Each row of a before or after table is a point. One or more steps were done to the points. Then noise was added and the rows were shuffled. The steps act on columns, c1 being the first. Name the steps. A step turns or swaps two columns, mirrors them in a line or flattens them onto one, adds a multiple of one to another, or multiplies or shifts one. Angles are multiples of 10 degrees, from the lower column toward the higher: turns from -170 to 170, lines from 10 to 170 but not 90. Use the fewest steps. Two steps may share a column if one is a turn and the other turns, adds or multiplies; they go together, in the order done. Otherwise the lowest column goes first.
In the rows, zero is written as 128.

Before, 12 rows:
[[ 77  85]
 [ 98 116]
 [126 141]
 [100 166]
 [102 127]
 [ 67 109]
 [129 150]
 [148 109]
 [ 94 113]
 [163 113]
 [ 85 110]
 [116 183]]
After (12 x 2):
[[135  65]
 [149 161]
 [106 133]
 [149 143]
 [135  97]
 [126 100]
 [ 86 106]
 [114 127]
 [ 71 126]
 [161  69]
 [138  91]
 [138  83]]
Steps: turn c1 and c2 by 80 degrees

Before, 10 rows:
[[112 155 103 143]
 [154  71 155 104]
 [135  93 134 133]
 [157  76 115  72]
 [159 115 139  71]
 [ 95 105 111 114]
 [133 143 136  76]
 [153 106 109  69]
 [ 78  97 128 137]
 [ 82  95 126 137]]
After (10 x 4):
[[ 65 155 117 114]
 [145 138 165 142]
 [142 146 102 171]
 [122 155 114 164]
 [102 133  63 108]
 [147 142 102 176]
 [ 69 168  91 107]
 [ 78 117 135 132]
 [ 65 124 113 106]
 [132 143  94 120]]
Steps: turn c1 and c4 by -100 degrees; turn c2 and c3 by 120 degrees

Before, 11 rows:
[[136 121  93 111 112 140 127 160]
 [127 113 138 127 117 150 120 120]
 [160 103 164 135 144  88 140 129]
 [130 148 135 151 136 122 155 149]
 [ 98 116 113 119 127 143 139 147]
 [126  93 158 155  99 129 131 120]
 [134 133 104 108 111 101 151 142]
 [132  98 160 167 110 153 110  92]
 [117 121 106 140 118 133 129 164]
 [135 107 136 134 111 154 151 138]
 [121 110 179 146  96 155 106 124]]
After:
[[135 107 137 134  86 207 151 139]
 [133  98 161 168  82 205 110  91]
 [160 102 164 137 167   7 140 129]
 [133 133 103 108  86  47 152 141]
 [131 149 135 151 149 110 154 149]
 [127 114 139 127 100 194 120 120]
 [137 121  93 111  87 163 127 160]
 [126  93 158 155  55 130 131 120]
 [121 111 178 147  50 209 106 124]
 [117 120 105 140 103 143 129 163]
 [ 97 117 112 119 126 173 139 148]]
Steps: multiply c5 by 2.5; multiply c6 by 3

Before:
[[122 104 116 110 112  66 133  97  74  63 121]
 [109 114 172  97 128 110 120 135 115  51 104]
 [123  99 178 141 130 171 152  88 149 129 176]
 [ 87 108 117  89 115  96 159  93 157  81 150]
 [126 110 109 100 101 106  99 133 109 101  87]
 [166 160 155 110 138 158 169 108 132 135 144]
 [128 168 170 160 126 146 146  81 156 134 127]
 [131 108 131 128 127  67 146 151 124 110 105]
 [ 87 192  58 170 209 144 170 111 103 174 153]
 [153 163 138 145 200 148 126  85 161 161 148]
 [105 142 175 100 128 110 122 106 117 138 148]
 [116 117 146 113 154 132 169  82 121 138 102]]
After (12 x 11):
[[122 106 113 110 113  64 135  96  82  61 157]
 [167 158 157 109 137 155 168 106 140 133 140]
 [107 143 176 100 127 111 121 105 132 136 149]
 [ 89 109 119  87 121  96 159  91 165  81 125]
 [129 110 135 129 125  68 147 150 114 108 111]
 [129 167 168 162 126 147 144  83 147 131 110]
 [154 160 139 144 202 147 125  86 165 160 122]
 [113 109 174 100 128 107 121 136 105  51 119]
 [129 114 108 100 100 107  99 133  87  99 110]
 [115 117 146 114 158 131 168  83 107 139 111]
 [126  99 178 143 129 169 153  88 177 130 154]
 [ 90 192  60 174 211 145 171 111 125 175 167]]
Steps: turn c9 and c11 by -40 degrees

Before:
[[121 137 186 126 168 135 152 158 136 109  85 113 153 190]
 [151 128 100 163 156 146 148  86 149 119 104 102 162 134]
 [ 99 113 162 126 142 125 112 151  51 128 105 125 158 121]
 [150 108 210 152 163  94 155 146 128 125 113 124  52 140]
 [153 136  96 128 139 128 141 160 123 124 219 110 161 150]
 [155 114 104 130 158 147 109 160 102 111 147 236 165 148]
 [152 117 108 111 168 137 152 153 122 123 127 148  86 146]
 [154 171 171 143 143 144 134  93 129 127 102 101  85 120]
 [154 146 120 159 171  95 145 165 105 109 118 130 124 125]
 [ 33 170 114 153 169 149 108 160 141 122 124 147 158 167]]
After (10 x 14):
[[190 118 162  96 145 130 156 132  71 130 123 125 161 105]
 [ 82 171 110 114 170 129 169 130  47 124 168 151 159 125]
 [146 118 111 100 169 130 140  95 149 124 147 145  82 125]
 [133 170 169 176 145 132  94 136 156 125 121 104  88 102]
 [159 114 108  91 162 126 165 129 144 114 148 240 169 143]
 [114 128 100 209 154 125  83 127 155 116 134 101 159 107]
 [160 142 118 136 172 125 151  95 144 104 121 131 124 119]
 [118 137 186 111 167 129 142  89 123 107 193 112 154  85]
 [142 133  96 107 142 128 150 103 151 122 153 109 161 222]
 [135 111 209 149 164 128 130  90 148 128 137 125  53 111]]
Steps: turn c1 and c9 by 70 degrees; turn c7 and c8 by -120 degrees; add -1 times c7 to c4; multiply c6 by 0; swap c11 and c14

Before (9 x 18):
[[146 103  96 138 125 137 184 110 157 102 120 203 108 169 129 108 104 103]
 [127 197 180 133 142 140 120 103 136 185 135 109 183 107 144 159 174 116]
 [145 156 173  99 137 140  75  87 110 126 130 148 149  65 152 135 182 138]
 [133 128 113 116  95 138 137 124 131 140 158 182 106 135 168 119 112 123]
 [159 197 156  76  73 177 100  78 133 130 129  94 153  91 121 107 190 171]
 [122 161 128 182  86 137 117 103 113 114  86  71 166 113 158 140 144 146]
 [161 111  58 128 108 131 129  95 165 122 132 172 146 136 143 148 139 152]
 [161 144 128 133 149 128 135 172 111 159 134 166 115 159  98 163 169 125]
 [128  83 126 141 114 150 149 129 130 149 107 183 117 136 124 167 127 162]]
After:
[[160 197 156  73  73 177 100 111 133 127 129  92 126  91 123 107 194 175]
 [145 152 170  99 137 140  76  65 110 126 130 149 126  61 152 137 181 138]
 [163 145 127 133 147 129 138 134 111 186 135 167 128 160  98 147 169 123]
 [147 102  95 138 126 137 186  35 157  80 119 206 130 168 130 119 104 104]
 [130 128 114 118  94 138 138  70 130 141 158 182 126 133 168 111 110 122]
 [124  81 127 144 114 151 148  76 131 174 106 184 126 135 125 154 126 162]
 [127 198 180 133 143 144 118 123 138 224 135 110 129 105 141 126 173 115]
 [122 160 129 186  86 136 119 162 114 109  83  67 127 114 158 150 143 147]
 [158 111  58 126 107 131 128  49 164 128 133 170 126 135 147 151 142 152]]
Steps: add -1 times c12 to c8; multiply c10 by 1.6; turn c10 and c16 by -20 degrees; multiply c13 by 0

Before, 8 rows:
[[ 77 109 141 126 131 101  85 107 166 172  81  76  92 134 138 115 141 138
  142 139  93 131 136  91]
 [134  81 149 123 190 124  68  98 172 186 142  71 127 122 149  93 140 128
  136 132  75 119 154  95]
 [117  73 101 165 148 147 157 149 104  97 149 117 171 114 122 153 167 140
  132 117 112 103 169 129]
 [195 135  90 176  78 128 133 144 119 150 139 116 138 101 106 151 105 126
  117 151 161 184  67 158]
 [ 99  66 111 135 136  90 138  85 126 125 194 112 174  83 100 134 160 124
   87 102 117  92 141 151]
 [119 126 124  55 118 127  66  95 150 155  89 116 103 152 155 110 109 114
  104 160 116 126 135  80]
 [123 148 125 122  95 121  91 117 144 170  98  96  65 124 119 168  81  87
  130 194 140 131 127 115]
 [166 120 125 146  59 107 104 133 105 110 121 121 142 142  98 137  95  73
  128 154 181 163  73 180]]
After (8 x 24):
[[130  76 148 127 113 124  69  65 171 189 141  73 159 124 144  88  93 124
  135 132  74  90 157 141]
 [119 144 126 124 110 120  92 155 143 174  98  97  46 124 117 170 116  93
  130 192 141  98 124  82]
 [119 124 121  49  94 133  70 137 149 156  86 114 143 151 154 107  75 110
  102 165 114  99 131 110]
 [156 114 124 141 122  95  95 198 107 110 118 120  99 139  99 141 182  72
  123 156 178 136  72  94]
 [ 71 111 141 128 106 121  85 121 160 170  83  75 104 134 140 110  90 137
  141 136  94 106 138 141]
 [ 89  63 112 138  85 104 137 111 122 121 192 115 138  82  99 133 151 128
   84 105 119  59 137 162]
 [187 134  90 181 133 108 129 177 116 149 137 116 104 104 104 148 159 127
  115 150 164 153  69 103]
 [122  72 103 163 154 153 159 113 104 100 151 118 158 113 125 156 131 138
  133 117 114  70 169 169]]
Steps: turn c1 and c6 by -20 degrees; turn c5 and c8 by -80 degrees; add 1.5 times c15 to c13; swap c17 and c24; shift c22 by -30

Before (9 x 48):
[[112 171 123 100 129 120 148 137 154 171  72 113 132 156 126 152 128  86
   85 132  82 120 147 120  72  89 137 167 156 138 175 103 138 143 143 109
  126 142 159  98  99 126 167  84 161 149  98 148]
 [116 140 124 133 178 182 102  78 151 127 142  84 137  98  70 100  91 107
  131 141 108 160 142 140  91 123 101  91 116  80  91 137  91 160  99 118
  111 112 145 178 154 130 118  97 137 122 180 180]
 [177 118 161 145  92 124 120 168 135 134  76 157 208 146 146 163 110 172
  116 148 154 131 104 120 132 117  83 135 127 174 146 187 113 121  72 104
  160 107  80 100 139 155 164 111 126 167  93  99]
 [121 119 195 100 145 127 174 121  92  93 141 129 106  91 105 140 112  95
  172 164 119  90 121 149  63 164 117 113 139 176 139  96 126 127  96 152
  159 162 152 121 113  98 146 164  79  87 170 153]
 [122 154 145 118 138  82 154 171  70  92  92 120 152 128 127  98 120 177
  150 119 114 123  60  63 118 146  63 173  95 116 138 193 123 105 132 125
  125 109  94  97 113  93 102 131  97 145 100  80]
 [161 123 170 136 171 155 142 102  61 108 159 177 118 176 126  86  93 150
   89 166 138  91  63 121  85 128 135 168 131 121 162 109 119  77 126  90
  181 165 125  85 143 133 119 164 127 139 137 150]
 [124 152 168 132 145 101 160 170 142  98 151 138 109 168 147  93 137 120
   89  85 109  96 130  81  96 180  68 149 116 166  81 154 120 114 128 128
   97 123 158 133 141 130 154  99  91 102 174 163]
 [176 158 164 145  88  84 137 113 142 178 109 111 192 118 116 143 136  98
  103  90 133  99 156 124 114 148  92 179 126 171  97 115 120 137 102 144
  148 155 165 120  79  70  67 157 160 105  87  88]
 [106  93 140 126 103 135 166  71  99 175 169 130 111 158 152  95 144  81
  126 150 111 104 130 125  54 159 126  99 195 140 110 173 145 153 116 138
  124 167 133 183 122 101  98 135 134  77 135  89]]
After (9 x 48):
[[112 174 125  99 128 121 144 142 158 172  70 111 130 155 127 159 125  89
   82 150  82 118 149 121  69  90 140 145 159 136 194 104 139 161 142 113
  125 164 158 100 100 126 169  86 160 151  95 145]
 [164 117 166 135 167 160 136 123  58 109 158 178 118 175 128  89  93 151
   88 159 138  93  64 122  82 131 140 121 129 123 182 112 116  93 129  94
  177 194 124  84 145 135 116 165 123 140 137 147]
 [121 154 166 137 139 102 160 170 142  93 151 135 108 174 149  93 133 118
   86  92 109  93 132  79  89 181  74 152 118 167 101 155 122 134 129 128
  100 131 155 136 141 128 153  98  89 103 173 164]
 [112 137 123 132 176 184  99  77 153 132 144  92 138  96  73 100  90 108
  133 151 104 163 142 139  95 122 105 101 113  79 113 134  93 180 100 117
  108 100 146 173 156 132 120  98 136 122 173 179]
 [101  97 142 122 103 135 171  87  99 175 171 127 112 157 151  93 153  75
  127 176 109 105 130 124  55 165 124  65 192 139 130 171 146 173 114 137
  126 139 135 183 128 101  95 132 138  81 135  89]
 [124 119 192  98 141 129 177 131  91  89 146 127 108  90 106 139 110  89
  177 182 123  86 122 149  67 159 120  93 140 171 156  97 126 145  98 158
  161 132 154 123 117  97 147 164  81  87 166 151]
 [123 159 142 119 138  81 152 163  73  90  92 122 148 128 124  95 122 178
  152  96 116 122  59  65 115 143  68 180  93 115 160 196 126 125 132 128
  126 142  93 100 115  95  99 131  97 146 100  81]
 [175 121 159 147  94 123 123 162 135 137  76 155 214 146 147 161 111 170
  116 130 154 131 102 123 135 122  77 161 128 175 169 183 111 141  75 105
  158 113  81  97 140 154 163 114 124 170  90 100]
 [173 155 159 143  87  83 137 123 140 182 106 108 193 118 117 147 134  99
  101 105 130 102 157 123 114 148  94 137 128 172 118 115 121 156 104 146
  152 186 163 119  81  71  66 161 165 102  88  94]]
Steps: turn c8 and c38 by -20 degrees; turn c28 and c38 by 50 degrees; add -0.5 times c18 to c20; shift c31 by 20; shift c34 by 20
